Each point is reached from the start by the listed moves, each made once or not at all, plus a little noise. Is the number of moves made odd or even? Then give how often each move was made.
In the rows, 128 means zero.

Moves:
(1): [222 104 115 147 127]
(2): [131 197 134 124 143]
Start: [ 76 122 102 131  60]
Points:
[ 80 191 109 129  71] => odd (0, 1)
[173 165  96 147  74] => even (1, 1)
[ 77 119 103 134  63] => even (0, 0)

Moves:
(1): [196 142 152 120 106 120 106 156 133]
(2): [119 192 153 140 124 140 145 113  94]
(3): [131 113 184 120 159 149 120 112 136]
(4): [136 105 142 195 117 101 122 116 105]
(5): [169 124 100 135 221 109 143 122 103]
(6): [158 115  94 124 109 183 117  94 100]
Start: [120 105 160 124 138 137 151 145 126]
Points:
[167 125 233 199 249 118 176  98  60] => even (0, 1, 1, 1, 1, 0)
[143 166 158 142 231 136 182 120  70] => even (0, 1, 0, 0, 1, 0)
[219 140 242 183 114 189 123  97  51] => odd (1, 1, 1, 1, 0, 1)

Moves:
(1): [193 114 125 119 111 157 112 135 146 141 127 138 122]
(2): [123 167 112 105 135 126 134 121 140 119 116 132 124]
(3): [135 171 185 145 144 154 126 130 125 167 121 115 107]
(4): [135 162 105 204 100 128 169 111 147 111 132 105 107]
(5): [125 122 117 135 169 120 141 150 125 119 130 160 113]
(6): [110 104 121 114 139 197 124 147 141 133 142 123 135]
(7): [139 111 133 108 121 120 168 133 123 113 123 114 127]
(8): [107 129 115 141 114 132 124 204 159 153 146 122 134]
(9): [107 122 133 146 124 123 134 109 185 164 119 145 124]
(10): [134 125 108 124 129 125 135 116 108 185 120 125 144]
(11): [115 148 141 131 106 133 136 114 142 128 215 134 122]
Start: [ 93 150 136 131 130  97 138  80 136 125 133 104 140]
Points:
[ 57 200  89 127 142  93 167 145 168 187 219 138 136] => odd (0, 1, 0, 0, 1, 0, 0, 1, 0, 1, 1)
[ 55 174 149 227 142 176 228 169 245 187 150  91  92] => odd (0, 0, 1, 1, 1, 1, 1, 1, 1, 0, 0)
[147 108 104 103 124 193 123  94 149 200 139 106 154] => odd (1, 0, 0, 0, 0, 1, 0, 0, 0, 1, 0)
[ 58 165 208 134 125 184 187  72 211 192 212  98 115] => odd (0, 0, 1, 0, 0, 1, 1, 0, 1, 0, 1)
[ 44 191 145 246 152 183 187 164 249 204 157 104  93] => even (0, 0, 1, 1, 1, 1, 0, 1, 1, 0, 0)
[ 76 193 147 220 126 183 185  54 204 244 126  74 117] => odd (0, 0, 1, 1, 0, 1, 0, 0, 1, 1, 0)
[125 239 173 132 100 157 127 145 207 193 217 104 108] => odd (1, 1, 1, 0, 0, 0, 0, 1, 0, 0, 1)

Moves:
(1): [158 117 136 129 132 107 126 128 140 121 140 114 133 130 129 144 130 133
 126]
(2): [123 170 121 119 136 113 121 124 133 138 143 146 124 143 122 129 101  96
 119]
(3): [141 149 158 129 134 145 123 146 113 109 111 105 116 152 145 125 119 138
 122]
(4): [144 120  89 182 124 123 129 130 146 114 117 112 123 156 124 129 134 109
 105]
(5): [128 100 144 127 156 131 119 126 138 120 120 149 149 146 121 148 102 137
 131]
(6): [144 124 125 103 128 167 126 114 124 141 126 121 124 127 139 138 118 135
 107]
(7): [128 122 145 118 123 132 166 130 122 117 140 137 124 136 110 142 133 120
 131]
(8): [142 120 122 123 140 129 151 148 131 124 137 151 135  97 142 101 127 125
 140]
(9): [111 118 149 119 109 133 135 128 156 119 132 126 143 132 132 121 117 123
 120]
(10): [127 127 125 132 135 122 140 130 137 158 123 132 132 140 143 126 135 138
 128]
(11): [126 122 127 142 127 142 118 131 122 133 154 134 134 129 141 133 139 125
 140]
(12): [133 134 137 126 106 126 118 126 123 126 127 150 137 115 134 151 142 137
 119]
(13): [123 128 108 117 124 122 146 121 116 108 124 118 152 120 135 137 143 123
 137]
(14): [132 116 100  96  96 131 120 136 142  92 137 136  98 164 114 111 150 133
 125]
(15): [124 120 113 139 131 115 147 105 127 107 128 127 107 104 182 129 125 147
 100]
(16): [107 126 119 122 134 132 108 160 127 129 135 126 129 125 138 156 136 123
 120]
(17): [132 155 137 130 139 146 118 127 137 117 124 119 131 117 123 126 166 131
 118]
(18): [129 171 122 144 132 122 140 127 140 118 159 122 144 129 123 153 114 173
 129]
Start: [114  92 153 124 111  93 149 142 158 120 134 148 126 116 132 107 120 130
 115]
Points:
[116 164 183 118 137  89 166 153 228 115 177 226 197 113 151 139 100 160
  94] => even (0, 1, 0, 0, 1, 0, 0, 1, 1, 1, 0, 1, 0, 0, 0, 0, 1, 1)
[131  77 123 165  97 137 187 122 176  86 124  98 135 152 249 121 120 144
  52] => even (0, 0, 1, 1, 0, 1, 0, 0, 1, 1, 1, 0, 1, 0, 1, 0, 0, 0)
[134 147  99 160 130 102 196 157 233  15 179 157 151 180 215 109 125 164
  64] => odd (0, 1, 1, 1, 1, 0, 0, 1, 1, 1, 1, 0, 1, 1, 1, 0, 1, 1)
[110 116 140  91 143  82 164 123 208  66 190 143 179 119 201 206  51 170
  51] => odd (1, 1, 0, 0, 1, 1, 0, 0, 1, 0, 0, 0, 1, 0, 1, 1, 0, 1)
